Each wall is flat, endless, passes through zero and stands at right angles to its row. A trip goes straight from one point to another. List the walls that it crosses, first one first.

Walls:
(1): [-27  30]
(2): [28 60]
(3): [-1 24]
(4): [-21 -11]
(5): [-26 -94]
(6): [  1 -56]
(7): [ -6 -20]
(8): [-21  73]
Trips:
[-59   5] to [-26 -11] -> 6, 3, 8
[-27  20] to [-83  51] -> none

Walls:
(1): [ 21   6 -49  12]
(2): [-18 -19   6  37]
(3): [27 60 15  1]
(4): [-12 -24 -50  -8]
(5): [37 54 36 -1]
(6): [11 -3 95 -4]
(7): [-19 -16   8  -4]
Trips:
[-16   5   5 -31] to [-13 -24 -35 -15] -> 6, 1
[-46  36  17  12] to [-51 -13  32  24] -> 5, 3
[ 15 -10 -32 -47] to [-10 -15 -31  10] -> 7, 2
[ -7   2 -48  -4] to [ 29  15  -6 -34] -> 3, 5, 4
[ 23 -25  23 -31] to [ -5 -33   6 -29] -> 5, 4

Walls:
(1): [ 27  15 -18   6 -81   6  31  26  42]
(2): [ 46  59 -33 -43  48 -37  11 -56  37]
(3): [-61 -26  78  -7  17 -20 -14 -26  -8]
(4): [-26  59  -9 -22  16  37   8 -34  40]
(5): [ 35  65 -95  24  34 -14  20 -29  -4]
(6): [ 44   2 -50  33 -31 -14  -5  33 -45]
(7): [ 0 -8  2  5 82 35  9 -4  8]
(8): [ 68  28 -13 -22  45 -21   5   1 -20]
(9): [ 30  28   5  11   6  52 -33  30 -43]
Trips:
[-71  -6  40 -16 -19  66  -4  -3   4] to [ 26 -40  18 -36  31   2 -22 -27   3] -> 9, 2, 8, 4
[ 43 -35 -21 -19 -18 -38 -11   6  24] to [ 59   4  39  21 -25  -5  -5  -7 -17] -> 5, 9, 2
[-24   7  -9  22 -34  -4   6  23 -24] to [-35  -8  -4  -1  17   9 -23 -34  47] -> 3, 9, 4, 6, 1, 7, 2
[ 25 -28  28 -25  18  11  23 -21   3] to [-23  45 -49 -36  13  17 -48 -15 -44] -> 4, 9, 5, 3, 6
[ 27 -11 -10  14  -5 -73  40   6 -26] to [ 33  11 -52   1 -47  14  24   0   1] -> 9, 4

Walls:
(1): [-27 -22 -34 -22  -7 -21  -7  -3  22 -28  -3  22]
(2): [-37 -45   9  25  56 -86   8  38  52 -16 -43   7]
(3): [-15  -1  60 -19   3   3  20   9 -28  16  22 -27]
(4): [-11  51  11   5 -51   4   5 -27  15 -15  13 -15]
(5): [-10   0   6  11   8 -11  25 -13 -25 -20 -26 -17]
(6): [-11 -14 -39   8   4   9 -61 -26 -13 -52 -29  52]
(7): [-17 -61 -18  11   1   9  -2 -10   8  22  18 -22]
(8): [-11  -8 -22  15  -3 -38  13  95 -11  -8   2  -3]
(9): [  5 -24  60  29  27  -4  -5  20   7  18  16 -11]
Trips:
[-15  32 -32 -16  30   4  -6  42  15 -45 -38  -8] to [ -7  -4  23 -11  52 -19 -49  14   5  -2  -8  -3] -> 9, 5, 3
[ 19 -10   5  -9 -17   7   5  28 -24  45  15  20] to [  2   5 -10 -20   6 -74   5  17 -32 -26  27   1] -> 7, 2, 1, 9, 5
[  7 -17 -29   8 -28  28 -26  -5  26  -8  -2 -18] to [  5  -2 -29 -11  35   9 -22 -17  25  28 -37   3] -> 4, 2

Walls:
(1): [ 49  19 -11  45   2 -21  19  28  32  10 -17  31 -15 -31  38  -5  -1 -24
  -5  27]
(2): [ 35 -29  25   1  16  19   9  19  22   8  -3  21  27 -31 -11 -32  19   7
  59  -8]
(3): [-43  19   1  59  30 -30  -5   1   0  15  -2   9  28  33  31 -54  -4 -11
 -29 -21]
(4): [  0 -18 -10  -2 -35  36  20  -1  -2  -9  -8 -33   4   4 -16 -60 -18 -20
  -4  -4]
(5): [ 61  14 -19  30  15 -17   1 -14  17 -33  19  43 -13  31 -16 -22  30 -25
  -2 -19]
(6): [ -3  21 -13 -11 -21 -46  23  33 -10 -20 -63  -3 -11   5  -1   1  24  -2
 -16  15]
(7): [-12  30 -18  12  -9  34 -28 -18  -9 -23 -38  13 -54 -17 -31   8 -27  27
 -16  27]
Trips:
[-40   9 -27 -25 -16 -12   9 -11  13   1 -30 -30  -4  16  -7 -33  -7 -35
  25  23] to [-95 -26  47 -12  12   4  11   8  -3 -26 -15   6 -29 -27  35 -38  13   4
 -31  20] -> none
[ 50 -12   5 -54 -17 -19  32  16 -22 -32  14  15 -44 -23  -8 -49  14 -45
 -54  14] to [-35   7  25  -3 -35  49  27  14 -14   1   5  24 -21  29 -76 -51 -54 -10
  43 -11] -> 7, 2, 1, 6, 5

Walls:
(1): [-31  17   3   9  -5  23  24 -14  47  17 -95  11   9   6 -44 -12 -26  40
  40  12  18  -6  53   6   7 -14 -12  34 -36  50  45   8]
(2): [ 19  27  -6 -26 -18  -6  16  48  13 -10   6 -82 -37  42   7  56 -20 -11
 -10  31   0 -22  38 -30 -17 -27 -26   4  28  15  18  36]
(3): [-14  38   7  -9  -3  -8  31 -15   2  -8   9  -2 -33   9  -8  10  45  -5
  21  17 -31  28  40  45   0  10  25 -51  -9  16  16   4]
(4): [ -7 -21  63  36  42   3 -26  -9  46 -13   4  16  25 -18  -8  78 -48 -78
 -29   1 -28 -24  23 -19 -10 -13 -30  26  -1  21  31  17]
(5): [ 10 -15   4  16 -18 -25  26  53  21   2 -41   4 -41  -4 -78  27   5 -20
  30  10  19 -30   9 -34  23 -30   0  -5 -30  -2 -34 -33]
(6): [  0 -14 -21 -36  18  14  -1  -4   1   7  30 -60  42  -8  -6  17 -27  86
 -33 -14  11  20  63  11 -19   2 -29  23   1   6  -4 -49]
(7): [ 21 -40  -2  13   6 -36 -18  30 -19 -14   9  -7   4 -44   1  21 -10  -4
  39  37 -22 -45 -14  23  20 -17  20  24 -12  26  10  12]
(8): [ 24   6  24   3  11 -12 -29 -38  31  25  29  19   6 -22   5   9 -28 -34
  26 -26  -7 -29  36  11  -8  -3 -15  41   5 -41  24  16]
(9): [-28 -26 -37  16 -47  42 -20   9  57  23 -19 -13 -19   8  -7  -2 -30 -16
 -42  -2 -44  25  -5 -24 -20   1  25  12  -2 -20 -30 -34]
Trips:
[-22 -18  53   6 -15 -15  39 -21  44  26 -18 -34 -14 -25  11  10  23 -31
  29  -3 -12   0   1   0  -4  54  42  31  34   8 -17 -36] to [-44 -12  24  27  29 -41 -34 -32  13  -7   0  -8 -14  -7 -26  14  20  -6
 -38  15 -18  17  21  21   1 -38  21  11  27  25  35  43] -> 5, 2, 9
[-15  -5 -19   7 -29  30 -58 -29  -7  11  39 -41  12   7  -3  12  17  26
   8  22 -15  13  -1 -43 -15  23 -26  14  -8 -38 -16   6] to [ 10   9  27  35  28 -10   1   5   9 -51 -19  -5  12  -3  -3  13   9  58
  20 -14 -35  21  28 -37  -6 -45  -9  23  23  37 -36 -33] -> 8, 4, 1, 5, 7, 9
